Each point is reached from the start by the listed moves, each made 0, 1 or 2 times, or once backwards (-1), plus a little noise. Is the number of moves made odd or even? Then give how often each move was made.

Moves:
(1): [ 2.39 -0.18 -0.19  0.23  0.92]
(2): [ 0.45  1.42  0.51  0.02 -0.29]
(3): [-0.37 -0.52  1.45 -0.05  0.64]
Start: [-0.70 -0.42  0.72  1.39 -0.27]
Points:
[-1.39 -2.44  1.63  1.35  0.51] -> even (0, -1, 1)
[-0.21  1.85  3.20  1.42 -0.20] -> odd (0, 2, 1)
[4.23 1.01 4.18 1.72 2.23] -> even (2, 2, 2)

Moves:
(1): [ 0.88 -0.28  0.18  0.17  0.96  0.23  0.18]
(2): [ 0.10  0.92 -1.20 -0.16  0.49  0.44  0.28]
(3): [-0.25  1.66  1.82  0.80 -0.64 -0.11  0.33]
(4): [-0.15 -0.77 -0.43  2.58 -0.14 -0.62  0.49]
(5): [-0.87 -0.27  0.16  0.31  1.19  0.36 -0.15]
(6): [-0.06 -0.75 -0.04  0.58 -0.35  1.48  0.57]
Start: [ 0.47 -0.10  0.24  0.20  0.67 -0.25 -0.88]
Points:
[-1.43 -1.35  0.11  3.41  2.93 -0.12 -0.66] -> odd (0, 0, 0, 1, 2, 0)
[-1.50  2.56  0.47  2.90  0.93 -1.87 -0.63] -> even (-1, 1, 1, 1, 1, -1)
[ 2.94 -1.73 -1.38  3.84  1.06  2.63  1.60] -> odd (2, 1, 0, 1, -1, 2)
[ 0.07  1.07 -4.07 -1.71  1.57 -0.93 -1.46] -> odd (-1, 2, -1, 0, 0, -1)
[ 0.50 -0.15 -2.39  5.35  6.04 -0.92  0.13] -> odd (2, 2, 0, 2, 2, -1)

Moves:
(1): [ 1.97 -0.15  0.25 -0.08  0.04  0.12 -0.03 -0.39 -0.27 -0.24  0.69  0.14]
(2): [ 0.67  1.54  0.08  0.31  0.31  0.79 -0.46 -0.11 -0.10  0.38 -0.69 -0.28]
(3): [-0.70  0.24  1.20  0.20 -0.85  0.62  0.54  0.67  0.04 -0.14  0.35 -0.34]
(4): [ 0.16  0.01 -0.12  1.60 -1.02  0.09  0.47 -0.07 -0.06  0.12 -0.31  0.45]
(5): [-0.30 -0.39  0.65  0.91  1.66  0.08  0.37  0.09 -0.61 -0.01  0.05 -0.10]
(6): [-0.10 -1.18 -1.02  0.09  0.26  1.62  0.85 -0.16 -0.19 -0.25  0.16  0.67]
(7): [ 0.51  0.71 -0.24 -0.33  0.38 -1.17  1.77  0.92  0.17  0.36 -0.01  0.40]
(8): [ 0.07  0.02 -0.97 -0.20 -0.44 -0.21 -0.30  1.14 -0.64 -0.38 -0.47  0.14]
(9): [ 0.36 -0.40  0.11  0.69  0.24 -0.20 -0.19  0.79  1.63 -0.47 -0.28  1.09]
(10): [ 0.17 -0.40 -0.35  0.11  0.06  0.20  0.16  0.56 -0.30  0.99 -0.08 -0.55]
(11): [ 0.00  0.71 -0.19  0.54 -0.56  0.17 -0.24 -0.04 -0.05  0.30  2.46 -0.32]
Start: [-0.31  0.09  0.83  0.11 -0.38  0.85  0.57 -0.17 -0.04 -0.42  0.15  0.93]
Points:
[-3.80  3.04  2.50  1.80 -3.41  4.50 -0.67  0.25 -1.78  1.39  4.63 -2.86] -> odd (-1, 1, 2, 0, 0, 0, -1, 0, -1, 1, 2)
[-0.34 -1.77 -1.94 -1.58 -2.31  3.82  3.84  5.93  0.21 -0.32  0.12  1.93] -> even (0, 0, 2, -1, -1, 2, 1, 2, 1, 2, 0)
[-1.73  2.75  1.73  0.40 -2.17  0.54 -3.14 -0.51  2.51 -1.30 -1.84  1.15] -> odd (-1, 1, 0, 0, -1, -1, -1, 0, 1, -1, 0)
[ 2.55  1.92  4.40  0.99  3.40 -0.36 -0.99 -0.36  3.53 -1.63  0.47  2.17] -> odd (1, 1, 0, -1, 1, -1, 0, -1, 2, -1, 0)
[-0.05  0.97 -3.48 -2.11 -2.68  1.55 -3.33  0.23 -2.82  0.46  4.38 -1.44] -> even (0, 0, -1, -1, -1, 0, -1, 2, -1, 1, 2)
[ 3.81  5.59  2.80  2.98 -3.48  1.03  3.59  3.29  3.93 -0.94  1.62  3.51] -> odd (1, 2, 2, 1, -1, 0, 2, 0, 2, -1, 1)

Moves:
(1): [-0.34  0.70 -0.50 -0.49  0.33 -0.47 -0.32 -0.42  0.33 -0.72  0.08  0.40
  0.22 -0.12 -0.34]
(2): [-0.28  0.25 -1.09  0.36 -0.33 -0.11  0.16  0.59  1.25  0.00  0.14  1.66
 -0.76  0.47 -0.17]
(3): [ 0.43 -0.29 -0.63 -0.86  0.83  0.36  0.29 -0.70  0.22  0.45  0.24  0.45
 -0.29 -0.95 -0.45]
(4): [-0.90 -0.77  0.32 -0.44 -0.03  0.59  0.45 -0.88  0.38  0.83 -1.05  0.18
  0.25  0.20 -1.08]
(5): [ 0.18  0.08 -0.35  0.39  0.16 -0.49  0.48 -2.18  0.23 -1.07  0.28  1.22
 -1.17 -1.26 -0.70]
(6): [-0.98  0.63  0.75  0.35 -0.55  0.80  0.68 -1.21  0.71 -0.02 -0.76  0.32
  0.86 -0.53 -0.64]
(7): [ 0.60  0.88 -0.20 -0.10 -0.20 -0.73 -0.20 -0.41 -0.02 -0.16  0.32  0.19
 -0.40 -0.53  0.04]
(8): [ 0.50  0.22  0.50  0.37  0.14 -0.47 -0.52 -0.14  0.21 -0.20 -0.13  0.22
 -0.16 -0.04  0.72]
(9): [ 0.83  0.79  0.86 -0.53 -0.57 -0.17 -0.08 -0.53  0.26 -0.55 -0.15  0.20
 -0.33 -0.23 -0.31]
(10): [ 0.64  0.57  1.36  0.83  0.74 -0.68 -0.37 -0.87 -0.21 -0.81  0.46 -0.60
  0.22 -0.48 -0.56]
(11): [ 0.44  1.14  0.38 -1.10  0.06 -0.20  0.39 -0.63  0.42  0.05  0.59  0.41
 -0.24 -0.32  0.46]
(12): [ 1.10  0.54 -1.58  0.62  1.16  0.32 -0.15 -0.94  1.43  0.32  0.66  0.26
  0.31  1.25  0.36]
(13): [-0.44 -1.20 -0.94  0.32 -0.15  0.91 -1.17 -0.61  0.09  0.40  0.62  0.67
 -0.06  0.35 -0.38]
(14): [-0.14  0.34 -0.06 -0.37 -0.63 -0.11 -0.52  0.60  0.61 -0.29  0.30 -0.72
 -0.01  0.21  0.24]
Start: [ 0.28  0.29  0.01  0.00 -0.35  0.03 -0.28  0.35  0.44  0.56  0.51 -0.88
  0.49 -0.85 -0.74]
Points:
[ 0.03  7.59  2.25 -2.12 -1.48  0.21  0.68 -1.24  6.48 -1.99  0.20 -0.94
  3.14  0.07 -2.28] -> even (2, 1, 0, 0, -1, 2, -1, -1, 2, 1, 1, 1, -1, 2)
[ 2.40  5.13  0.42  0.81  0.97 -2.65 -3.91 -2.65  3.71 -1.83  4.73 -1.67
  0.85  0.09  0.73] -> odd (1, 0, -1, 0, 0, 0, 1, 1, -1, 2, 2, 1, 1, 2)
[-1.17  3.07  2.93  0.13 -4.32 -0.96  0.14 -8.43  1.96 -2.63 -2.42  5.21
 -1.62 -5.77 -3.81] -> odd (1, 0, -1, 1, 2, 2, 2, 2, 2, -1, 0, -1, 1, -1)
[ 1.11  4.26 -2.30  0.79  1.61 -4.76 -0.42 -0.47  2.82 -3.70  3.32  1.36
 -2.05 -2.12 -2.63] -> odd (2, 2, 0, 0, 1, -1, 1, -1, -1, 2, 0, 0, -1, 1)
[ 3.51  0.30  0.95 -0.86 -0.21 -0.41 -2.01  2.51  0.36 -0.07  3.44  0.67
 -2.33 -2.29 -2.46] -> odd (-1, 2, 2, -1, -1, -1, 0, -1, 2, 2, 0, -1, 1, 0)
[ 4.76  4.32 -0.60  0.22 -1.38  2.25 -3.12 -4.12  4.10  2.05  2.38  0.45
  2.06  0.55  2.10] -> even (-1, -1, 0, -1, -1, 2, 2, 2, 2, -1, 1, 2, 2, 0)
